Every row gives one point. Any point is a mix of the corners, with weights that add up to 1. It lies inside the corners' shape when no weight is negative. Is each point inside? If not, which corners have a negative weight?

Corners:
(1): [ 86 -20  13]
(2): [-29  30 -22]
(3): [-53  30  30]
(4): [-53 -54  19]
Points:
[-34 -15  21] => inside
[22 20  3] => outside (4)
[-61  32 -12] => outside (1)
[15 43  3] => outside (4)
[-66  23  -8] => outside (1)
[-21  17  14] => inside
[-48 -47  17] => inside
[-69  25 -13] => outside (1)
[-58   5   7] => outside (1)

Corners:
(1): [ 25 -22 -35   5   9  28 -38  -8]
(2): [ 52 -37 -36  33 -10 -29  22  13]
(3): [ 42 -48   8 -18 -40  11   9  36]
(4): [-50 -34 -23  13 -34 -10 -27   6]
(5): [-10  72 -10 -13   5   4  12  -6]
(6): [ 36 -39  13  43   7   1 -20  57]
(7): [ 10  11  87  40 -56  -2   5   4]
(8): [ 33 121 -30   4 -11 -14  -4  -4]
(9): [ 35  26  23  -6 -10 -29 -20   1]
Points:
[ 19 -39  -6  25 -13   3  -7  18] => outside (8, 9)
[ 15  23   4  10 -31 -19   4   0] => outside (1, 6)
[ 26  -5 -12   6  -3   5 -23   1] => inside
[ 39   6  18   6 -19  -4   1  14] => outside (4)

Corners:
(1): [ 31  22 -23  29 -16  51 -44  81 -63 -30 -34 -35 -57 -20]
(2): [ 19 -34 -57  62   4  -8 -32 -48  18 -10 -51 -31  -8 -13]
(3): [-10  35   2 -34 -53  99 -22  72 -36 -33   3 -58  -9 -11]
(4): [  4  77 111 -45   0  12 -84  90 -48  54  66 -78  28  -8]
(5): [ 10  -1 -12  33  -1 -22  14 -36 -21  -4 -16  -9 -28  18]
(6): [ -25 -116  -51  121   66  -44   25   -5   58    3  -35   65   24   68]
(7): [ 63 -29  -1  55  46 -73  38 -36   7   6  -7  50  60 102]
(8): [   8   58   -8  -32  -77   50   -5   87  -38   -5  -27  -42  -39 -112]
(9): [ 73 -22  24  45  -3 -34   3 -34  19 -27  -4  76 -27  41]
(10): [ 13  29 -18  23  12  25 -23 -16 -15 -26 -67  18 -42 -44]
(11): [ 12 -10 -27  -6 -26 -45   6  22   7 -82 -29  10 -22  65]
(12): [ 31  70  28 -62 -27  27 -42  36 -34  61  67 -26   0  30]
(13): [ 13  -3  63 -35 -43 -64 -25  18 -50  38  -9 -12  68  25]
(14): [ -25 -109  -40   -5   71  -19   67  -18   33   13   43   26   31   18]
(15): [ 17  18   4 -64 -45  70 -26  66  -2 -16 -23 -68 -73 -14]
Points:
[  4  13   3  -8 -10  15  -6  35 -22   1  -6 -14  -8  -2] => outside (2, 9)
[ 14 -16 -11  22   1  16  -2  14   6 -26 -20   6 -38 -12] => outside (7, 12, 13)
[ 17  10   0  -5 -19   8 -14  23 -16  -2 -12 -16  -7   0] => inside
[  7  12 -17  -2  -1  14 -10  11  -3   3  -7 -17  -9   0] => outside (1, 9, 13)
[  7   7   6  -4 -14  15 -20  25 -17  -2  -5 -25 -19  -4] => outside (7)
[ 10  -2  -4  -3  -1  17  -6  20 -13  11   3 -16  -7  -7] => outside (11)
[ 19  -6 -16  25  -2   3 -17   2  -8  -8 -22  -8 -17   3] => inside
[ 32 -10   4  13  -1  15   7  41   5 -45 -13  23 -28  21] => outside (2, 5, 12, 13)
[  3  -4   3   9  -9   1   6  38 -19 -17 -10   2   2  -5] => outside (2, 12, 15)

Corners:
(1): [  3  -9  35   0  35  52 -52   6   3  40 -48  73  -4 -83  15   7  32  -1
 -13 -91]
(2): [-40 -26  23  20  18 -51 -18   3  -2  28 -27   0 -33 -11 -19  12  13   4
 -20   7]
(3): [ -3 -25 -54  12   6 -13  41 -74  10  26  23 -18 -23  12  28  28  -7 -25
 -97  -6]
(4): [  24   -2   29   23  -32  -32   -9  -10   45 -121   31    0  -25   16
   -8   21   20  -29   -7   35]
(5): [ 34  31 -21  31 -22  33 -31  26  -1 -76 -23  12 -15 -17  12  26  13 -24
 -26   5]
(6): [ 31  27  29  21 -70 -27 -34  -5  36   1 -16 -12   5   3  27   8 -62  -1
 -20  27]
(7): [ 24 -25  24  30  24 -73 -25 -24  -6 -26  20 -22 -27 -13  17  51 -12  26
 -78   1]
(8): [ 14 -12  24  15 -32  53 -20 -33  32  18 -53  -5   6   8  24  33  32   4
 -24 -24]
(9): [-15  -1  43   6 -36  13  16   7  25  11  41   3 -17   7 -14  60 -86   6
   8 -12]
(10): [-16 -37  27   3 -54  32  26 -22   5  26 -30   2  23 -29 -11  55  -6   0
 -11   6]
(11): [  8  33  48 -45  43  25  11  -4   5 -45 -47  -2   5 -18 -41  30  23  31
  -1  12]
(12): [  4 -33  24   4  41  23 -37 -14  12  24 -49  -4  11 -19   0  -3 -21  18
  -6  19]
(13): [ 21 -29 -14 -30   2  62 -26   1   8  30   9  -4 -19 -36  23 -10  32 -25
  -4 -42]
(14): [-19 -16  33 -65  -7  69  24   9  36  29 -55  31  16 -10  29   7  -1 -54
  -1   7]
(15): [ 24  20  61  11  26  -6 -41 -29 -16  34 -33  16   7 -11 -32  21  43 -22
 -47  17]
(16): [-39   8  37  29  12 -89  45 -25 -29 -68 -21 -40  -8  18 -30  78 -19   6
  20  -5]
(17): [ 16  63  36  13  37  17 -11   3 -34 -22  91  13 -24   9  29  -8  47   1
  -8  17]
(18): [ 19 -11  41  -7 -56  41 -14  10  -8  13 -26  53  73  -5 -20  -7 -68   7
 -18 -57]
(19): [ 11  14 -20  10   8 -47  74  -2 -19 -12  33  13 -11  21  -1  47   9  -4
   3 -11]
(20): [ 15  11  27  -7  15  50  57   3  14  30  -1 -11  -9 -19   3 -63 -20 -17
 -51  19]
(21): [-10  25  36  34  -5 -16 -35 -31  51  16  15 -20  46  -1  14  39  22   0
 -42  22]
Points:
[  1   1  26   7  -4   1   5  -9   4  -3 -11   8   4  -8  -2  23  -5  -1
 -20  -2] => outside (13)
[  9   4  30   9  -9  -2  -9  -7   9 -11  -2  -5   3   0   1  22  -2   0
 -18   8] => outside (1, 3)
[ 10   6  25   8  -3  -3  -4 -10   8 -14 -13   7   4  -5   2  19   5  -5
 -25   4] => outside (9, 13)
[  6  -1  18   4  -8   5   1 -12   9  -5  -2   1  -4  -6   4  26   1  -5
 -24  -8] => outside (12)
[ 15  -6  12  22 -17   7 -14 -20  18   9  21 -14  -8   0  13   8 -13  -6
 -48  12] => outside (1, 11, 14, 16, 19)
